Every row gives one point. The last column is the point's height on a tilted bowl or saddle (a function of degree 2), plus a little noise. Along how many of its main directions does it bend up, bend down or stay straight?

Points (11 x 3):
[[ 50  17  -9]
 [-16 -20  18]
 [-11  21  26]
 [-74   3 -57]
 [-55 -55 -76]
 [ -8 -19  22]
 [ 29  -8  16]
 [ 21 -23  16]
 [ 21 -61 -38]
 [-12 -28  13]
 [-55   4 -16]]
Directions: 0 up, 2 down, 0 straight

Points (16 x 4):
[[  33  -33    3   -2]
 [  19   23   69  -52]
 [  20  -31    8    4]
 [ -20   -8   10   10]
 [  39   55  -33  -17]
 [ -56  -17    0   -9]
 [ -13   -6    9   12]
 [   0   -2   14   11]
 [  12  -42   -3    3]
 [ -50   -7    0   -2]
 [ -41 -106  -60 -116]
 [ -11    8  -15   20]
 [ -18   -9   57  -32]
 [ -39   27  -14    3]
 [ -53   49  -32  -22]
 [ -49  -32  -24   -6]]
Directions: 0 up, 3 down, 0 straight

Points (17 x 4):
[[-43  19 -17  27]
 [ 49  -8  17   5]
 [ -2  23  29 -10]
 [-20 -36  39  -5]
 [ 60  -1 -28 -46]
 [-18 -29 -16  33]
 [ 10   5   6  -1]
 [-43  71 -75  58]
 [-64  -1 -20  65]
 [-47  22 -45  65]
 [ -9  22  29 -15]
 [ 73 -21  54  58]
 [ 18  27 -11  -7]
 [ 17  14  32   2]
 [ -3 -75  35  15]
 [ 42  18  -3  -8]
 [-11   8 -33  17]]
Directions: 1 up, 1 down, 1 straight

Points (24 x 5):
[[   6   20    8  -24  -17]
 [ -16    2 -101  -18  -90]
 [  32   12   23   33   30]
 [  24   30  -23  -21  -22]
 [ -30   -3   87   12  -53]
 [  12   18   66   13    8]
 [ -59   13    1   52   13]
 [  -5   63   52   29    6]
 [ -42  -21   19   14  -24]
 [ -66  -20  -82   -4  -15]
 [ -66  -17  -10  -10   -5]
 [  -2  -28  -11   -5  -37]
 [  -5  -31   29  -63    3]
 [ -39  -11  -18    0  -27]
 [  -1   14    0  -17  -19]
 [  11  -35  -79  -48  -72]
 [  64   40  -34   47    5]
 [  -3    1   -4  -15  -23]
 [ -26   54   19  -12  -33]
 [  61    5   10   31   40]
 [ -17  -77   29    1  -33]
 [ -14   23   17  -27  -25]
 [ -35  -20   -3  -18  -23]
 [  -3  -28  -12   29  -42]]
Directions: 2 up, 1 down, 1 straight

Points (42 x 7):
[[-16 -38 -17  -6  11  49  -9]
 [ 65   5  54  26  27  16  -5]
 [  6  -4  40  10  -4  -6 -23]
 [ 10  43  49  45  53  33 -32]
 [-25 -12 -44  16 -27 -12 -12]
 [ 36   2 -23  10 -45  -6 -15]
 [ 89  43  48 -49  -7 -19  16]
 [ 59  -1  22  61  14  19   6]
 [  4   8 -21  31 -18 -49 -45]
 [ -7  22  -4  -3   5 -10 -15]
 [ 14 -28  53   9 -25  83 -44]
 [  4  20 -43 -28  41  -8 -20]
 [ 16 -28  38 -28 -54 -41 -56]
 [-16  -1   0  59   8  -3 -49]
 [-14  52  -3  62  38  29 -67]
 [ 30  -5  15  35 -39  13 -19]
 [-11  32  84 -32 -15 -26  11]
 [-37 -25  22 -20 -92  -1 -28]
 [-22 -16 -45  23  40  53 -42]
 [-92 -12   6 -29   5 -43  35]
 [-30 -10  19 -26   6  43  -7]
 [ 24   7 -23 -11  -8  29  -2]
 [-13 -11   5   3 -61  -7 -29]
 [ 34  46   1  11 -29 -50 -42]
 [ 51 -25 -37  50   2 -27  29]
 [ 10  85  -2   8 -65  24 -42]
 [ 13  -9  37 -60  63  34 -48]
 [-15 -78 -41 -42 -20  36  39]
 [-15   4 -52  -2   5  18 -17]
 [-39  12  -2 -25   8  21  -7]
 [-40  25   6  47  23 103 -71]
 [-17  20 -11 -54 -59 -53 -53]
 [-16  40   1  -8  18 -54 -31]
 [-44  18  -1  23  31 -63 -70]
 [-33 -10 -21 -50 -25   4   7]
 [ 20 -61  31 -28 -26  -7 -34]
 [-59 -13  -8 -12 -24   7  11]
 [-26 -36 -27  10  52 -27 -12]
 [ 31   0 -59 -22 -73   6 -49]
 [-33  13  -6 -70 -10 -28   8]
 [ 25   6  -1  15  57 -43 -18]
 [-10 -45  15 -34  18  60 -35]]
Directions: 2 up, 3 down, 1 straight
